Rows are points. A path goes straight from each point to the next, and from the last back to the first. The post is the endless flat space through its rows: a point in 2 columns, a line in 3, a plane in 4, and so on, so that a path can go around it. Count how often the path circles the post. Going back the other way cancels.

Post (1 x 2)
[[5 4]]
Path (21 x 2)
[[ 27 -11]
 [ 55  -7]
 [ 24 -22]
 [-18  -7]
 [ 12 -13]
 [ 43   2]
 [  3 -10]
 [-17   0]
 [  0 -20]
 [ 21  -1]
 [  5  -8]
 [-24  -4]
 [ -5 -14]
 [ 35 -21]
 [ 60  11]
 [ -7  15]
 [-31  -1]
 [-12   0]
 [-29  25]
 [ 34  22]
 [ 41  -6]]
Times around: 0

Post (5 x 6)
[[ -3   3  11 -13  18  -9]
 [-23   0   4 -17   6 -10]
 [-24  19  -3  -8  -1   8]
 [-13   1   3   8   8   7]
 [ 27 -33 -20  -9  -4  22]]
Path (32 x 6)
[[ -5   6 -28 -24 -29  25]
 [ 30 -27  -6  18  17  13]
 [  4   3   1  22  28   9]
 [ 25  12  -1   0   7   3]
 [  8  26  14 -34  -1  -3]
 [-20 -11  18  16  11   5]
 [ 12   1  -8 -53  10   3]
 [-40  -6 -33 -22   1   7]
 [-17  13 -16 -18  -3 -12]
 [-25  15  14 -26   9 -31]
 [  2  -4  16   2  -7  16]
 [-26 -13  17 -33   3  -7]
 [-13  -8 -30 -17 -13  28]
 [-26  38  -9  32  10  25]
 [  1 -14 -15   0 -11  14]
 [  6  40  26   7  16   7]
 [ -4   4  20  36  17  20]
 [ 25 -24   6  19  26  18]
 [-25 -13 -16 -21  -2   5]
 [-60   5  34  12  16 -11]
 [-50  41  11 -37 -15  -5]
 [ 20  12  35  -4  28 -29]
 [ -5   3 -12   4  11  -3]
 [ -3 -19 -60 -40 -21  31]
 [ -8 -11  12   6  19  14]
 [-16   5  27  -2  21  -6]
 [ 24 -45   8 -13  -3 -14]
 [-21  27  -1 -22  -1  -5]
 [ -7  -4 -10   5  23  -3]
 [-15   1   5 -25  40 -16]
 [ -2 -10  21 -17  17  -2]
 [-14 -16  12   3   3   0]]
Times around: 0

Post (8 x 9)
[[  1  -8  -8  20   8 -12   7   7 -18]
 [-15  20  -9 -20   8 -10  -8  -2   4]
 [ -5  -2   5  15  -9  -7  13   8   8]
 [-18 -12 -14  13  -4  -7   1   4 -13]
 [-14 -12  -3  11   6  -7   4  -4   3]
 [ 24  13   7 -17   0  17 -10  -8  46]
 [ 14   5   3 -22  -4  -4  -1 -20  17]
 [ -8  -3   8  -3   1  -2   7   8 -10]]
Path (25 x 9)
[[-24 -10 -22   9   9  13 -12 -13  -3]
 [-24  10  -2  -3 -19 -12  -3   1   7]
 [ -2  -9  -4  -9  -6 -15  -6 -15 -10]
 [-13 -21   4 -19   3   2 -18   2   3]
 [ -6  34 -11  -7   1   0   4  20  26]
 [-29  11 -42   4  13   4 -12   4  14]
 [ -5 -14 -19  12  33 -12  -4  -4 -13]
 [-32  -2  14   2  11  11  11  15  -5]
 [  8  11  -9  -5   3 -12  -5 -11 -10]
 [ 11   9   8  23   9   3  25  -1  16]
 [ 13  18 -32   6   0  -1 -14  -2  20]
 [ 23  17  24 -12  -7  -4   6 -18  18]
 [ -2 -21  -7  16   9   5 -11   9 -11]
 [  5  -7   3   3  10   7  -1   3 -22]
 [  5   6  17  -5  23   3   5  -6  -5]
 [  4   5  31 -16  -3  -9   2 -13  22]
 [ -9  14  10  -4 -14  -3  -2  21 -15]
 [-47  10  -5  -1   1  14 -21  -2  60]
 [-32   6   9 -14  11 -11 -11  23 -14]
 [ 13  10   1 -18  -8 -14  10   8 -12]
 [-22  25 -18 -12  -4   3   1 -13  21]
 [ 16  -6   3  -5  -1  13  -4 -16  14]
 [  1 -29  -7   7  -9 -22  -7 -10 -25]
 [-30   2   0 -11  -8 -16   1   4  30]
 [ -2   7  15  -3  16  -7  18  -4  12]]
Times around: 3

Post (13 x 14)
[[-15 -16  -9 -23  11  -5 -13  -1 -30 -14  18  -6 -12  -2]
 [ -4 -21 -12  10   6  -3 -19   6 -15   1   7  12  30  -6]
 [  1   4   1 -12 -25  -6  12   2  16  11 -15   4   7   4]
 [ -6   3  29   1  13  -2   1  18   8   9  -9   8 -16   8]
 [ -1   9   5   2  -5   0  34 -10  14  18 -20   9   2  18]
 [  2 -16   5   8 -16 -10  -6 -15   0   4 -24  14   3  10]
 [ -2 -22   8  -2  10 -12  -8   4  -2 -12  15 -16 -13  10]
 [-19   7  16   3   3 -13  21   6  -5  -4 -11   6 -14   7]
 [  6   6  25  -9  -1   0   6  -5   0 -12  -7  -1   2   3]
 [  9 -10 -19  14 -21   0 -16   4 -36  10  -3   1  26  -1]
 [ 14   2 -13   0 -20  -2  16   0   0 -11 -18  20  13  24]
 [ -8 -15  -9  10 -13   1 -22  -7 -32 -12  36   9  -5 -10]
 [ -9  10 -32   0  -6   4 -34  -4 -27 -15  19  -8  16   2]]
Path (23 x 14)
[[-10  22  -5 -13 -19  10  19   2 -17  -6   9   7   0   7]
 [ -6  -3 -43  32 -42   4 -29  -1 -43  -4  30  -2   2  26]
 [-13 -26  25 -13   3 -19  -1  -5   3  28 -14   4   6  -1]
 [ -4 -15 -24  17 -13  -6 -27  11 -20 -18  22   4  24  22]
 [-12 -32   3   9 -10 -12 -11  28  -7 -17 -19  39  31   0]
 [ 22 -29  18   5 -20   5  15 -28 -20   8  13   8  -5  18]
 [ -1 -60 -18 -20   2 -31 -18   2 -33 -11  14  -4  -2   3]
 [ -3   6   2 -48  -4  -9  -5  29  11 -12  -9 -11  -6  -6]
 [ 16 -20  13  30   2   8   4  18 -34 -17  17  20   6 -11]
 [ 10  13 -38 -12  15   1 -49   7 -36 -23 -10 -17   8  15]
 [  6  14  22  -6 -18  -9  17   7 -30  21 -11   9  -9   3]
 [ -7  16  -4  11 -24  14 -19  13 -30  -2 -17   8  10  19]
 [-41   4 -15  16  -8  -9  -4 -24   4 -31   1   9  11   3]
 [ -7 -15  14   0 -25 -12   5   4   0   5 -22 -14  -4  15]
 [ -5 -10 -15  23  -3   3  20 -20 -40 -14 -24  28   4   7]
 [ 17   3 -21  -2 -12   0  -8 -26  -8  -7  -3 -12  -7  11]
 [-17 -17   1  -9   1 -16  24  -5  -2  -7 -33  -4  -3   7]
 [  6   9   4 -23 -23   8 -13  26 -11   6  10  -7  20 -10]
 [ -4 -17   9  -5   4 -22  20  23  15   4   6  -1  25  11]
 [-20 -26   7  -9   7   7  18 -11 -18   6   9  32 -10   0]
 [  7 -22  31  10 -16 -17 -16 -12 -18   5  -7 -17  -8  13]
 [-10  -2  -9 -19  -4 -20  10  -1  16  26   8  -4 -13   8]
 [-18  -9  -8  32  29 -13   8 -34 -12 -12  -4  33  13  21]]
Times around: 0

Post (17 x 18)
[[  9  22  -1 -11 -14 -13  -5   6   9   6  23  28  37 -14   8  14  11 -12]
 [  6 -25  -9 -27 -17  -4  11 -15  -7 -11  15 -13   7 -25  -1  19  18   2]
 [ -8   2 -15  -3 -22  13  -2 -23  18 -19 -19   7  22 -11  30  12   1  13]
 [  5  -9  10 -15 -24   8 -14   7  -3  -2  34   5  23 -24  43 -12   6  -1]
 [-14 -15  -5  27  -2 -15  22  -5 -25 -10   8  -1 -18 -34  26 -11  25 -37]
 [ -8 -12 -31   2 -16 -18 -12 -10 -10 -36   6   0  -4 -29  14   5   3 -10]
 [-31   7 -14  19  10 -14  -2 -16 -15  14   4 -11   1  17  10 -20  17  -6]
 [ 19  -4  32   6 -36 -16   6  10 -25  -2   7   4   2 -15   5  -8  15  -1]
 [ 15  -2   9   5   1  10   5   5 -27 -18 -15 -23  17  -1 -14  27  14  21]
 [-14  22 -18   7  -7 -14 -11   8  20  21  15   7  12   9  29  11  -1   7]
 [ 23 -14  29   8  -4   2   1  -7   7   9 -15 -12  18  30 -15  10   5  11]
 [ -8  10  17  15   4  -2  -3  -6   5  -9  19   0 -13  18 -14  -9 -16  11]
 [ -1  10  -4 -25   9  -8 -12  21  14  22   4 -13   1  24  -7 -20 -22  14]
 [-17  -5  -8   2  11  -9 -10   2  -8  -4  -8   8   1  -3  20  14   0  -6]
 [ 18  30  32   9  -7 -14   7   5 -35   1  13  -7   2  22   8  -1  18  -3]
 [ -2  28  -4  15 -16  -2  18   1 -26 -13  16   8  22  26  -1  21   1  -8]
 [ 11 -37 -22 -16  -1   3  10 -11  -3 -12  -7  -2  13 -14  22   4  21  21]]
Path (26 x 18)
[[ 25 -15  46   3 -11  31  -8  -2  16  -8  52  -7  16  39 -29  12  -5  26]
 [ 19  -7   8   6  -6  -3   7   1 -27 -20  -4   4 -11  -2   2  -2   5  -8]
 [-28   2   4  38 -13  16  10 -27 -18  -9   6 -25   5   3  19   9  11  12]
 [ 14 -40 -16  -8 -15 -17  35  10 -13  -9  15 -24  13 -37  13  10  32 -11]
 [-21   0  11  16  -7   6   9   3 -24 -11  17   9  26  -2  24 -14   6 -22]
 [ 17 -25  -2  -7 -17 -22  34   1   2   6  37 -28   0 -23 -14 -13  12  23]
 [ -4   8   3   7 -26 -14   5  -7 -16 -29  27  10   3   8   8 -12  -7 -39]
 [ 21 -36  -3  -6 -36 -22 -18  21 -18  10 -47  -6  -3   5 -19 -19  24  31]
 [ -9  27 -13 -26 -12  -5 -19   0  -6  10  18  -6  21 -23   6  19  -4 -13]
 [ -7  16  15   8 -13  -1  20  -6 -15  -7  29  -8  18 -12  12   8  -1 -14]
 [ -8  37   3   2 -14 -13   8 -12  -6   3   6   2  60  24 -11  39  13   7]
 [-16  16 -20   7 -14  -3  -5   3  20  23  17  -1  30 -17  37  27 -12   3]
 [ 21 -15 -13 -15  -5  -6  -7 -17  37   0   1   4  34  -7  11  15  22  28]
 [-23  53   0   5 -11 -14 -28   7   5   4  15   8  19  34  22   9   4  15]
 [ 12 -11  -4   9 -31  23  23   8 -23 -22  13   2   2  -9  10 -15  16  26]
 [  7 -37  -2   3 -14   0  28  -8 -44  -6 -20  18 -20 -10  46   5   9  -7]
 [-16 -10 -28   5 -15  26  36 -12 -23 -19  -7  -4  16 -12  51  -3  11  11]
 [-19   2 -27 -12 -18 -11   5  15 -12  -5   7   5  12  15  36 -36  -8 -14]
 [-21  -5  -3  23  -1 -19   0  10 -21 -18 -34  -6  -6 -10  41 -12   8 -15]
 [-13  -9   4  28  10  -3  -9  15 -27  -1   3  -4  14   5  26  12   1  -6]
 [  2 -11  -2 -20 -38   4 -12 -18  42  -6 -12  -4 -19 -21  21 -36 -44   6]
 [ 22 -31  11 -11 -12  16 -17   7 -11   0 -10  -5  18 -15   7 -12  -1  -8]
 [-10   0  -7 -29 -20   5 -25 -34  -1 -13   8   1  31  26  41  11 -28   9]
 [ 27  10  17  -7 -31 -29  27  -4  21  17  29   8  26   5  23  24  13  -1]
 [-30   1 -15  22   1 -17  20   5 -29  10  10  -9  -4   9  11 -22  35 -18]
 [ -9  -4 -25  11 -30 -22 -10  12 -13  -5 -26   7  22 -13  19 -12  17  10]]
Times around: 3

Post (17 x 18)
[[ 19 -17 -32  20 -31   7 -23   9  10  14 -16   2 -12 -22  22 -11 -24   7]
 [  2   9  -2  -6 -23  -6 -10  16   0 -12  -8  -8  18 -13  -8 -13  14  15]
 [ 19  17  -4  -1   4 -35   7   0 -10  15  18 -13   2 -38  -2  15  -5  32]
 [  6  14 -10  30 -23  -6 -36  35  10  29 -15  -8  15   9  29  11  20  -9]
 [-14 -19   1  29  -1  10 -33 -17  -5  25  16   1 -24   0   5  -4  12 -10]
 [ 11   1  19 -27   6   8 -23  16  19 -16 -11 -20  -3  39  18  22  13   8]
 [-28   0 -15  16 -19   6   7 -15  -5  -8 -10   3  -4  10 -15  23  12   2]
 [ 12  15   5   6  24  -8   5  11  -5  -9  -8  -9  -7  -4 -16 -16  25  19]
 [ 34  -2   0 -14  -8  18  13   4  36   2 -25 -14  26 -15 -28  -9 -20  24]
 [  2   0 -15 -21  -8  -2 -13  34  16  13  17 -18 -16  24   6 -16  -9  13]
 [-15  12 -22  -8 -26  12   6 -23  -3  -4   0 -11  15  29   7   3  28   8]
 [ -6  -4  -6  14 -20  11  12   9  -9   3  19  13  -7 -13  -1  -4  28 -28]
 [-21  13   3  31 -23  -2  -4  -7  10  17   1 -19  10  -5  43  14  13   1]
 [-11   1  -3  15  -6   8   1 -33 -15  10 -30 -17  -7  11  11   1 -23 -23]
 [ 26  12   2  45 -28 -15  32 -23  10   9  -7 -33 -26   5   5 -15  -3   0]
 [  9 -31 -15 -24  -6  -3 -13  -4  35   8 -50  -4 -15  14  -4  -6 -27  -2]
 [-12  18   3  -1  37 -29 -41  -6   7   1   0  34   1   0   6  15 -17   8]]
Path (23 x 18)
[[  2  16 -23 -25   7   5 -21   1   0   3  26  -1 -10   1  24  -4  15  26]
 [  9 -18 -14  -1 -21  -9 -27 -26  15   7  -7 -42 -13 -25   3 -33  -8  11]
 [  7  -9  13  25  -4  13 -23   3  -6  -7 -13 -29  -6   7  28  20  22  14]
 [-38  -8  -6 -22 -25 -27   1  -8 -14 -24  -1  25 -14  13  33  27  12  19]
 [ 23  17  -3  14 -30  14 -40  17 -29   5   0 -21 -15  -9  29 -22  -9  15]
 [-31 -12 -16   5 -12   3   4  -3 -17  31  -9  -6  -4 -11  31  17  -7  20]
 [ 40 -18 -14  30 -12  22 -12   3   4  10   4 -17 -18  20 -26  -5  12  20]
 [ 19 -21 -23 -11   5  36  -9  20  34  15   7  -3   1  15  -4  -7  29 -21]
 [ 12 -13 -28  -9 -36  -9 -18 -12   8   8  26   3 -23 -14  11   8  35  18]
 [-21  29   3  14  16 -43 -25 -51 -12  14  -3  37   7 -17  -4 -11 -14  21]
 [ 36 -25  -6 -12 -13   2 -40  23   8  -1 -31  -4 -17  -7   1  -4   6  16]
 [ 10 -22 -15  -7 -21   1  -3 -19  19  15 -13 -19 -13  -8  23 -10  12  -3]
 [ 11   8 -37   9  13 -60 -19  42 -29   7 -18 -13 -23  21  15   4   8  -7]
 [ 11 -48  23  14 -28  39   0  10  22  37  11 -28   9   3  -3 -23  37 -12]
 [-11   3   0 -15 -16 -20  21 -12   6  -4   6  -6 -13  -6  -3  -8  18  36]
 [ 18   6 -10  19  45   1 -20   4   4  38 -12  25  -9  -6 -30  -4   5 -24]
 [-31  24 -21  13 -36  20 -17  35 -23 -15  -8 -35  13  38  22   8  37 -12]
 [ -1  33 -30 -13  23 -16 -13  37   8  27 -12 -19  -4  23 -19 -19  17  34]
 [-20  10  30  13  -7  57 -18  -7  39  20   1   2   8  19  29  16 -20  -1]
 [ -5  24  -1  19 -31 -12 -17 -32  -6 -18 -39  -7   8 -41 -14 -34 -40 -12]
 [-17  -3 -35 -19  15 -28 -10  17   4 -35  21  23 -12  -6   7  27  -5  24]
 [-10  -1   6  10 -14   7  -7  -7  18  -4  24  11   9  -1  -5   7   4  13]
 [ 29  -1  28 -33  -7 -51 -28 -10 -21  21   7 -10 -21 -20  -5  13 -24  29]]
Times around: 2

Post (17 x 18)
[[ -7  -8  15  -1   1  -2  -3 -15  -7   7   1 -11  12 -15  -8 -17  21  -8]
 [ -1 -20  16  -4   1 -11 -13  -5   6  -8 -10   5  19   4  18  21 -23  -2]
 [-20  -7   6  -4  -3 -16  18  11 -13   3   1   7  -2   2  15  -8  -7   9]
 [ 20  19   0 -37  -2   3   8 -27   5   9  -6  -8 -10   5  12   4   1  20]
 [ -7 -12  16  24   4 -17  -9  25 -18  10  -1   2   7   6 -31  13  -2 -13]
 [  7 -14  22  -6  13  14   7  -9  13   9 -10   1  39  23 -13   7  -2   6]
 [ -9  11  -2   3 -31   6  15   2 -17 -23   2 -14  -4  12 -10  -5 -13  -9]
 [-14  19  -3   4 -22   3   7   9  24  21   7   5 -12   7 -16  23 -19 -18]
 [-21 -13  -2  -2 -11  -5 -28  38  -1   7  13  14  -1 -36  -4  16  16  -1]
 [ 41   6  20 -31 -20 -12  -5   9  12  11   6  -1 -16  -5  -2   7  -5 -18]
 [  3  13   9   3  -2  24   0 -13  11   0  -9  -3 -14  -8 -25 -13 -23 -16]
 [  9   4  -1 -30   7 -15 -16 -14   5 -33  13  34   4 -21   3  14  11  -6]
 [ 18  -2   8 -19  37  -4  -4  -3  -7  -7  -5  16  -4  -9  33   9  18  -9]
 [ -3  -3   9  -4  37 -16 -39   8  -1  15  15  18  -1 -19   7 -17  20 -20]
 [ 28  20  32  12  30  20 -22 -28  27  12   1   5  12  -7  15   9 -17   0]
 [ -9   6  -8  -9 -11   4  -7 -15  11  -8   4  13 -37 -18   9 -14  15  16]
 [-12 -23 -13   2 -16   8   3  -2  -1  14  20   5   6  -2   3  14  -6  23]]
Path (28 x 18)
[[  0  -3 -13   0 -20   0  17  -7  18  -4   0  -9 -35   4 -20  -2 -21  12]
 [ 27  35   3   4 -36  -1  12 -15  31  -5  14   9 -16   4 -45  11  -9   8]
 [ -4  -7 -11  -4  -7   8 -11 -30  -4  15  -8 -11 -25 -26   3 -39  12   3]
 [ -2  -2   3 -53   4 -15  31 -21  -2  -6 -10  37 -17   6   1 -34  14 -12]
 [ 18  34   4   0   8  16  12   0 -16  -2 -16   7 -60  17 -42  31  -6 -13]
 [ -1  -1  -1 -17 -52  -8 -30  -6  18  -8  18 -14 -19   6  -5  -3 -29  25]
 [ -9 -16 -25   6  -9   4  -5   1  -4  -4   6  -3  -7 -31 -32 -17  12 -23]
 [-41 -26 -18 -15  11 -25  11 -27  -2  17  11  22  42 -18  13  -5  -6   8]
 [ 25   2   2 -27 -10  -1  -7  22 -12   9   1  27 -28  10 -15  12  -5  21]
 [ 20 -16  21  -3  16  22 -16 -23 -43 -17 -13  11  -3 -16 -18  -9  12  34]
 [ 13 -13  34  -1  30 -19 -10  -8  -2  13 -12  -5  -1  12 -36  20  11 -11]
 [ 14  28  23   7  13 -25 -23  14   3 -11  24  14   0 -29  23  21  -1   5]
 [-12 -15   5 -12  -3 -20   6  28  16  22   2   1  19 -17  17 -22 -16  -3]
 [ 17 -17  10 -17  10  -3 -26   3  17  -4  -3  28 -26 -32  16  -7  35 -25]
 [-15  -1  33  16  -7  -2  -5  11 -24 -28 -15  21 -27 -11 -32 -15 -27 -13]
 [ 23   6  12   7  12  10 -11  -7 -10  -8  27   4   8  -1  -2   9 -17 -12]
 [ 39   7  12 -48  -8 -20 -28   9  12 -28  18   4   6 -26  10  17 -11 -28]
 [ 13   5  -8 -22  -2 -21  28 -17   4  17  16  -5  13  24 -17 -18  -6 -17]
 [  2 -20  -6 -12  18   8 -27  21 -28 -19  10  24  23 -21  -6   2  11  11]
 [ -1   8  19 -11 -25 -15 -31   1 -16 -10  13  -9  23   1   5  14 -34  -4]
 [ -4  -3  31 -40  -5 -31 -13  23 -15 -16  12   8  32 -25  15 -10  -3 -14]
 [-12 -24  17  24  -3  -5   1  -8   7 -48   0   6  17   3  -6   7   8   8]
 [ 12  -5  19   1   3  -5  27  12  -5   0  -4   4  17  11 -29   3   2  -5]
 [  5  34   1  23   6 -21  -8  -8 -21  -4  34  13 -17 -41  48   5  -9 -22]
 [ -1  16   0   7   5 -29 -25 -12 -11 -28  -5  16  -5 -11 -19  -1   8  -6]
 [ 21  12  -2  -6 -13  -2  12  -3 -35  -8  -9  -5 -39 -14  -9  -2   1  -1]
 [ -4  17   0   3   6  -5   2  -3   8  33  29  25   0  -1 -29  33  -1 -35]
 [-19  -2  16  24 -22  34 -16   4  25   3  11 -15   3 -26  -9  22 -22   9]]
Times around: 5
